Each row of a before or after table is a point. One or more steps were done to the points. Then noise was added and the rows were shuffled. The steps act on how far a point lies along the listed directions, d1 being the first. Write out the steps. A step turns or swaps two directions, mirrors them in a line or flattens them onto one, adds a multiple of one to another, or multiplies one. Angles are multiples of 10 degrees, from the lower direction toward the higher: turns from -170 to 170, lines from 10 to 170 but not 90. Use the fewest steps. Two steps may share a direction if one is a turn and the other turns, adds or multiplies; they go together, in the order done. Otherwise the lowest direction goes first.

Directions:
(1): [-53, -15,   9]
(2): [ 14, -19,  50]
(3): [ 10, -50, -22]
Before:
array([[  8,   6,   1],
       [  9,   1,   6],
       [ -6,   7,  -9],
       [  5,  -4,  23],
       [  2,   7,   7],
       [-11,   3,  -3],
       [  0, -14,  -8],
       [-21,   0,   5],
       [  3,   1,   6],
       [  2,   1,  12],
       [  0, -11,  14],
       [ -1,  19,   3],
       [ -7,  -5,   6]])
After:
array([[ -2, -12,  13],
       [ 24,  10,  -8],
       [ 21,  13,  -2],
       [ -3,  12,   1],
       [  5,   9, -19],
       [  4,  10,  -6],
       [-60, -14,   6],
       [ -5,  21,   9],
       [-26, -11,  -2],
       [-26,  -4,   8],
       [-16,   7,  16],
       [  5,   8,   0],
       [ -5, -10,  -8]])
Steps: multiply d1 by 3; turn d2 and d3 by -80 degrees

Directions:
(1): [-16, -14,  42,  25,  40,  11]
(2): [  6,  13,  23,  20, -41,  42]
(3): [ 34,  13, -13,  51,   5, -22]
(4): [-30,   2,  26,   9, -31, -45]
(5): [ -6, -60, -19,  18, -16,   5]
(6): [ 48, -22,  33, -23,  -6, -14]
Before:
array([[-24,  22,  -3,  39,   1, -15],
       [  4,  -8,  -2, -40,   4, -19],
       [-23, -29, -49,  -6,   1,  13],
       [-13,  26, -20,  23, -15, -26],
       [-10,  -2,  -3, -23,  -1,   4],
       [ -6,   8,  -4,  11,  20,  30],
       [ 14, -29, -22,   4, -25,  34],
       [  5, -18,  25,  10,  -5,  18],
       [-11, -11, -16,  31,  21,  23],
       [-15,  -8,  25,   6,  -8,  -4],
       [-25,  -3, -12,  -2, -36,  16]])
After:
array([[-12,  24, -60,  -6,  33,  23],
       [ 12,  -2,  -7, -25,  10, -35],
       [ -7,  12,  27,  -8,  10,  19],
       [-43,   9,  -8, -16, -29,  -3],
       [ 12, -16, -21,   4,  33,  56],
       [-25,  -4,  -1,  35, -53, -39],
       [-36, -11,  14,  48, -36, -26],
       [-35,   1,  37,   3, -17, -30],
       [  0,   7, -24,  24,  36,  51],
       [ -5,  -7, -11, -20,   8,  -6],
       [ 11,  38, -29, -25,  16,  59]])
Steps: turn d2 and d3 by -40 degrees; multiply d4 by 2.5; mirror d5 and d6 in the line at 110 degrees

Directions:
(1): [33, 22, -3, 60, 29, 35, -7, 14]
(2): [ 36, -21, -20,  11, -51,  20,  37, -28]
(3): [ 20, -53,  23, -29,  12,  44, -21,  20]
(4): [-34,  24,  24,   0, -17,  47, -24, -46]
(5): [ 46,  27,  -3, -17, -29, -18, -56,   0]
(6): [ 12, -37,  16,  25,  26, -34, -19, -54]
Before:
array([[ 37,  19,  -9,  -7, -25, -60, -23, -32],
       [-21,  -6,  17,  15,  42,   1,   1, -26],
       [-14,  22, -18,  14,  -2,  59,   3,  22],
       [-37, -25,  21,  15,  56, -15,  -7, -30],
       [ -7,  -5, -11, -36, -33,  22,  -8,  37],
       [ 14,  46,  -8,   7, -14, -37, -19, -16],
       [ 48,   9, -20,  48,  28,  13, -28,  13],
       [ 29, -40,   5, -22, -19,  32,  12,   8],
       [ 21,   3, -16,  16, -52,   0,   9, -20],
       [-15,  -8,  38,  -3,   8,   9, -21, -24],
       [  4,  31,   3,  12, -25,  41,  17,  14],
       [-25,  20,  -7,  30,  -6, -28,  18, -24],
       [-37, -33,  13,  -1,  40,  -7,  27,   6]])
After:
array([[ 20,  54, -19, -30, -37, -34, -12,  17],
       [-21,   9,  24, -16, -15,  37,   3,   5],
       [-34,  35,  -8,  21,  -2, -26,  12,  -2],
       [-49,  14,  -5, -12,  11,  39,  39,  32],
       [  4, -22,  -1,  41,  18,  21, -17, -43],
       [-28,  20,   1,  -1,  17,  32,  26,  13],
       [ 16, -50,   1,  -6, -19, -11, -19, -27],
       [ 43,  23, -28,  38,  14,  29, -16,  31],
       [ 19, -34,  24, -24,  22,  -1, -36,   8],
       [ 16,  47, -20,   5, -36, -18,   4,  -7],
       [-39, -26,   6,  -6,  26,   9,  41,  20],
       [ 17,  -2,  22,  34,   8,  -1, -17, -38],
       [  0,  22,   6,   6,  -4, -33, -49,  -5]])
Steps: turn d2 and d5 by 30 degrees; turn d2 and d6 by 150 degrees

Directions:
(1): [  8,  54,   7,  -4, -53,  27,  46, -18, -18]
(2): [-45,  34,  31,  42,  32,  42, -10,   4,  23]
(3): [-19,  15,  22, -46,  18, -32,  16, -52,  44]
Before:
array([[ 13, -16, -13, -43,  -1, -30,   1, -26,   3],
       [-15,  40,  15,  -3, -16,  16,  27, -24,   7],
       [  2,   0,  -7,  18,   5,   8, -11,  19,  -6],
       [ 18, -42, -21, -11,  -1, -10,  -8,  13, -13],
       [ 16,   7, -12,   7, -18,   8,  -4,   6, -22],
       [-20,  43,  38, -13, -13,  14,  35, -30,   8],
       [ 16,  -6, -23, -38, -10, -38,   5, -19,   5],
       [ -3,   2,   8, -10, -16,  -2,  20,  -4,   4],
       [ 16,  -9, -18,  -9,  -7,  -1,  -5,  14, -14],
       [ -9,  23,   6,   6, -20,   6,   7,   5, -11],
       [ 18, -13,  -3,  -6, -13,   2,   4,  -2,  -2],
       [  4, -10,   3, -25,  25, -29,  -2, -24,  15]])
After:
array([[ -7,  27,   8, -10, -25,  -4,  16,  -9,  -5],
       [-24, -16,   8,  22,  35,  20, -21,  13,  15],
       [  0,   3,   6,   5, -21,  10,  17,  10, -10],
       [ -1,   4, -21,  38,  -2,  24, -19,  33, -21],
       [  0,   2,   9,  14,  -1,  22,  -1,   2,   7],
       [-10,  31,  10,   6,  -1,  13,   2, -16,   7],
       [ -6,   9,   5,  -8,  17, -11,  -3, -10,  19],
       [-14,  12,   4,   7,  15,  18,  -8,   7,  10],
       [  3, -13, -16,  32,   2,  28, -23,  29, -25],
       [ 19,  21, -12, -15, -51,   5,  35, -14, -24],
       [ 21, -28, -18,  19,  14,  -1, -20,  23, -23],
       [ 28,  16,   0, -22, -61,   5,  42,  -6, -40]])
Steps: multiply d1 by 1.3; turn d2 and d3 by 140 degrees
